Each row is a point. The window is the flat piece filled in between its corners: a triangle in 3 columns, a solid with four corners in 4, and so on. A path goes straight from each point to the next, and from the last back to the first. List the points from which the path goes on through the window.
In the rows, 128 means zero.

Window (4 x 4):
[[108 177  91  98]
 [109 130 138 158]
 [113  86 177 146]
 [102 104 120 135]]
Path:
(1): [ 65 118 135 107]
(2): [ 86 161 187 127]
(3): [121 122 124 141]
(4): [147 113 101 150]
(5): [ 85 176 133 108]
(6): [ 65 125 144 128]
(7): [120 125 131 157]
(8): [146  84 151 137]
(9): [ 92  81 173 156]
(10): [ 67 106 150 174]
(11): [147 113 147 146]
(12): [150  98 148 150]
Through the window after points: 6

Window (6 x 6):
[[110  78  95 113 101 124]
 [116 202  87 149 101  79]
 [139  93 103  87 159  94]
 [142 156  93 163  96 161]
 [115  67 180 104 155 152]
 [ 73 130  98 121 132 164]]
Path:
(1): [123 127 116 100 112 108]
(2): [132 132 100  94 114  99]
(3): [134 112 115 135 147 113]
(4): [146 143  78 194 121 102]
(5): [104 169 106 130  94 144]
(6): [113  99 103  96 107 129]
(7): [104 124  87 187 114 129]
(8): [ 95 139  76 155 134  95]
(9): [163 191 137 108  95 167]
(10): [131  88 118  85 133 147]
(11): [107  85 123 135 142 133]
(12): [103  71  89 142 146 128]
(13): [127 135 124  74 119  95]
(14): [144 151  81  92 106 138]
(15): [ 98 135  92 177 116 116]
(16): [139  96  96 169 135 101]
Through the window after points: 6

Window, 6 rows:
[[100 118  90 107  96 117]
 [183  99 122 164  93 191]
 [162 121 115 164 150 142]
 [143 160 151 191 146 133]
 [101 134 133  93 149 121]
 [114 200 117 136 158 115]]
Path:
(1): [125 172 128 183 159 144]
(2): [157 144 158 163 124 115]
(3): [186 124 161 145  83 146]
(4): [139 134  97 162 138 172]
(5): [ 92 180 108 153 165 137]
(6): [152 150 128 132 138 103]
(7): [194 130 148 145 150 109]
(8): [114 120 115 166 109 167]
Through the window after points: 1, 3

Window, 8 rows:
[[ 93 164 120 179 133 166 126 133]
 [ 84 124 166 147 146 116 138 114]
 [170  98 124  74 154 157  99 138]
 [116 202 108 130 131 122 143 120]
 [190  97  57 129 120 102 120  90]
 [116 160 170 173 157 137 104 142]
 [135  90 133  74 147 114  90 186]
 [129 122  99 104 209 123 128 185]]
Path:
(1): [170 120  74 135 149 117  64  85]
(2): [ 94 154 125  75 174 149  74 121]
(3): [147 103 134 138 136 120 142 131]
(4): [159 131 106 110 175 109 162 207]
(5): [108 117 118 116 186 143  80 122]
(6): [ 94 174 136 152 157 128  92 109]
(7): [136 103 162 144 138 132 172 171]
(8): [140 128 130 109 132 135 129 149]
(9): [121 150 105 122 154 102  98 137]
(10): [105 168 101  96 142 128 107  84]
(11): [133 177 120 138 137 126 145 148]
(12): [155 112  91 133 119 115 154 120]
Through the window after points: 2, 4, 6, 8, 10, 12

Window:
[[144 137 167 174 156 122 137 152 156]
 [171 140 137 113  88 109 146 115 160]
 [160  96 121 124 135 108 130  92  98]
 [ 81 183  99 124  91  51 165 143  24]
 [124 125 119 147 147 149 117  53 116]
 [168 163 125 146 159 139 135 172 151]
 [156 100 132 157  96 165 138 126 146]
 [142  92 135 119 150 153 164 117 169]
 [107 123 143 121 152 131 105 153 126]]
Path:
(1): [125 130 108 156 130 140 100 102 189]
(2): [166 121 170 114 110 132 195 149  79]
(3): [161 182 148 173 120 135 142 117  63]
(4): [109  92  88  73 101  66 155 120 191]
(5): [150 120 104 132 147 117 133 136 171]
(6): [168 163 151 134 118 134 143 142 122]
(7): [161 137 148 124 122 115 144 106 104]
(8): [113  78  80 130 140 109 121 121 130]
Through the window after points: 5, 7

Window (9 x 9):
[[180 134 153 154 109 156  81 128 126]
 [142 166 150 157 146 161  89 104 151]
 [ 97 108  59  90 141  85 113 117 102]
 [123  96 123 106 171  80 108 177 123]
 [139  94 186 111 120 148  56 135 111]
 [ 88 128 132 172 134 135 126 114 103]
 [ 99 135 145 134 151 165 150 160 105]
 [100 137 141 129  71 118 108  81 133]
 [130 140 102 114 134  86 131  67 103]]
Path:
(1): [123  38 145  86 150 161 133 167 125]
(2): [121 162 140 154 127 117 101 103 120]
(3): [ 79 196 161 154 169 132  79 110 106]
(4): [188  85 108 126  88 130 113  97 164]
(5): [127  67 161 115 130 132 129 111 131]
(6): [121 153  99 130 129 101 103 117  95]
(7): [122 189 110 135 125 111 149 123  82]
(8): [109  78 132 131 144 125  93 109 157]
Through the window after points: none

Window:
[[159 221 168 124 132 123 165 171 151 103 111]
 [184 145  56 154 146 143 128  92  57 141 109]
 [150 121  59 140 119 130 119  55 158 124 135]
 [161 102 180 105 160 143 122 175 110 114  91]
 [133 188 147  72  95 121 161 142 155 131 104]
 [131 103 147 132  67 116 165 139 189 146 140]
 [156 152 157 127 107 138 121 119 161 163 108]
 [124 121 138 141 131 128 101 188 122 130  85]
 [135 132 144 129 140 186 109 177  97 121 121]
 [115 122 122 156 112 122 112  88  95 125 133]
 [162 197 175 109  65 135 146 159 153  88  87]]
Path:
(1): [151 166 127 100  92 115 101 161 133 138 123]
(2): [187 130 130 125  99 117 108 147  88 141 134]
(3): [124 167 111 135 140 157 163  94 156 118  97]
(4): [133 134 115 153  96 160 150 121 119 156  37]
(5): [161 160 128 100 134  84 113 112 150  96 194]
(6): [174 155 101 139  93 100 106  84 137 142 146]
(7): [114 115  97 121 161 194 163 133 126  95  73]
(8): [124 158 148 154 132 142 152 157 145 135  98]
(9): [183 151 139  82 104 143 102 158 120 117 111]
(10): [146 155 141  93  83 108 101 185 100 122 127]
(11): [158 158 152 159 151 163 177 114 156 137  91]
(12): [148 170 105 133 139 172 184 137 104 119  84]
(13): [157 152 139 128 111 118 114 118 157 137 126]
(14): [153 149 117 116 131 111 108 154 137 126 162]
(15): [140 146 159 128 106 166 141 132 131 144  71]
(16): [132 118 165 127 161 162 203 121 131  88  83]
Through the window after points: 6, 12, 14

Window, 12 rows:
[[130 133 133 119 131 102  88 131 141  73 141 146]
 [111 133 114  74 148  96  98 122 142 127 138 197]
 [108 106 115 165 101 147 101  36 139 113 153 155]
 [140  67 120  83 137 164 138 185 140 133 101 130]
 [ 81 113 112 137 169 192 163 145 161 104 138 100]
 [158 104 129 108 175 185 160  99 140 114 104 123]
 [145 145 142  77 116  51  53 127 184 173  96 160]
 [118 103 131 204 154 121 123  60 120 124 187 149]
 [ 99 170 126 164 108 108 126 129 115 126 114 158]
 [113 120 117 106 154  96  50 111 121 136  96 151]
 [ 85 120 159 101 143 184 171 150 103 111 150  89]
 [ 97 101 103 101 142 142 200 147 122 105 116  75]]
Path:
(1): [119  81 179  89 142 109 152  76 146 102 104 148]
(2): [113 107 128 119 130 108 128 110 135 113 120 162]
(3): [150 149 119 106 146 177  92 129 126 138 142  92]
(4): [137 172  77 102  98 125 111 113 138 143 131 129]
(5): [109  94 142 105 147 141 123 139 139 107 119 138]
(6): [ 95 114 147 108 136 102 104 142 182 118 110 152]
(7): [147 147 107  96 135 107  99 103 113 146 139 159]
(8): [115 166  62 112 133 146  91 200 127 144 124 118]
Through the window after points: 6

Window (12 x 12):
[[128  85 127 114  75  97 115  92  92 170 141 136]
 [ 93 144 170 203 165  87 186 148 148  94 137 162]
 [150 133 131 136 144 113 190 179 192 111  94 129]
 [141  87 158 100 128 128 137 123  95 121 199 111]
 [160  68 165 166 117 137 112 145 127 166 156 113]
 [ 67  91 172 120 136 104  73 108 129 149 155 166]
 [117  94 134 119 150 121 200 162 123  85  60 117]
 [104  95 147 119  79 130 117 106 114 148 151  73]
 [133  80 150 118 154 143 145  83 141 179 131 115]
 [128 147  89 158 108 185  97 105 138 170  67 166]
 [ 83 125  89 190 163  68 150 155 140  84 131 138]
 [ 89  97 122 123 119 138 163 163 117 169 147 139]]
Path:
(1): [128  77 127 140 113 134 128 106 157 123 144 140]
(2): [105  68 169 144 105 167 147 111 166 144 154 168]
(3): [115 132 103 138 146  62 122 149  61 137 116  93]
(4): [116 163 104 128 144 117 126 116  95 141 119 112]
(5): [118  19 180 149  84 131 154 157 157 124 169 158]
(6): [122  78 151 137 114 137 157 127 122  91  99 140]
(7): [111 123 119 105 165  97 182 166 122 143 108  92]
(8): [114 129 138 150 146  98 138 133 110 121 123 119]
(9): [125  87 134 123  95 153 156 131 159 150 123 146]
(10): [115  80 121 105  95 149 180 162 153 115 106 154]
(11): [118 124 151 155 184  99 147 120 103 140 109  91]
(12): [133 140 141 137 130 108 114 144 103 158 120 108]
(13): [ 90  78 126 131 125 121 188 120 145 110 132 157]
(14): [115 113 119 145 124 146 182 102 159 124 139 170]
(15): [ 92 108 143 125 139  86 114 168  95 132 110 102]
(16): [ 83 143 152 166 147 102 137 159  64 169 125 127]
Through the window after points: 6, 8, 10

Window (14 x 14):
[[114 109 105  87 145 135  61 157 132 126  82 140 141 127]
 [110 131 135 137  43  90 169  86  99 164 131 137 169 161]
 [164 143 153 181 166 112  82 110  98 165 148  93 105 148]
 [114 145 131 114 108 117 169 127 103 196 151 115 197 141]
 [ 78 133 146  88 107 131 163 100  60 115 154 151 170 171]
 [139 100 116 102 155  92 103 156  98 113 100 137 140  72]
 [122 112 130  67 107 146  75 114  88  96 102 128 205  85]
 [ 77 109 141 142  70 140 147 142  59 153 125 124 183 135]
 [145 101  99 149 148 154 120 118 148 136 135 113 113  93]
 [129 133  83 152 143 111  65 124 118 166 171 132 101  88]
 [142  90 122 201 197  96  76  93 118 170 164 131 144 153]
 [150 143 127 195 163 107  82 145 146 123 170 135 141 132]
 [ 91 133 105 148 158  99  85 120 146 131 117  83 127  79]
 [ 95 155 143 103 115 151 137 103  57 130  72 183 206 123]]
Path:
(1): [116 113  80 126 122 125 137 128  79 113 101 118 179 155]
(2): [114 137 190 122 129 134  64 106 135 173 166 137 132  91]
(3): [103 115 137 130 149 119  94 137 119 139 126 135 141 101]
(4): [157 127  99 144 142 118 107 123  92 131 137 115 153 129]
(5): [154 121  82 130 134 102 100 122  96 113 100  94 133 140]
(6): [101 118 140 138 143 124 101 122 114 140 130 148 153  96]
(7): [138 100 224 118  88 155 123 130  95 144 114 125 136 124]
(8): [116 130 101 137 135 111 112 114 108 137 127 125 162 128]
Through the window after points: none
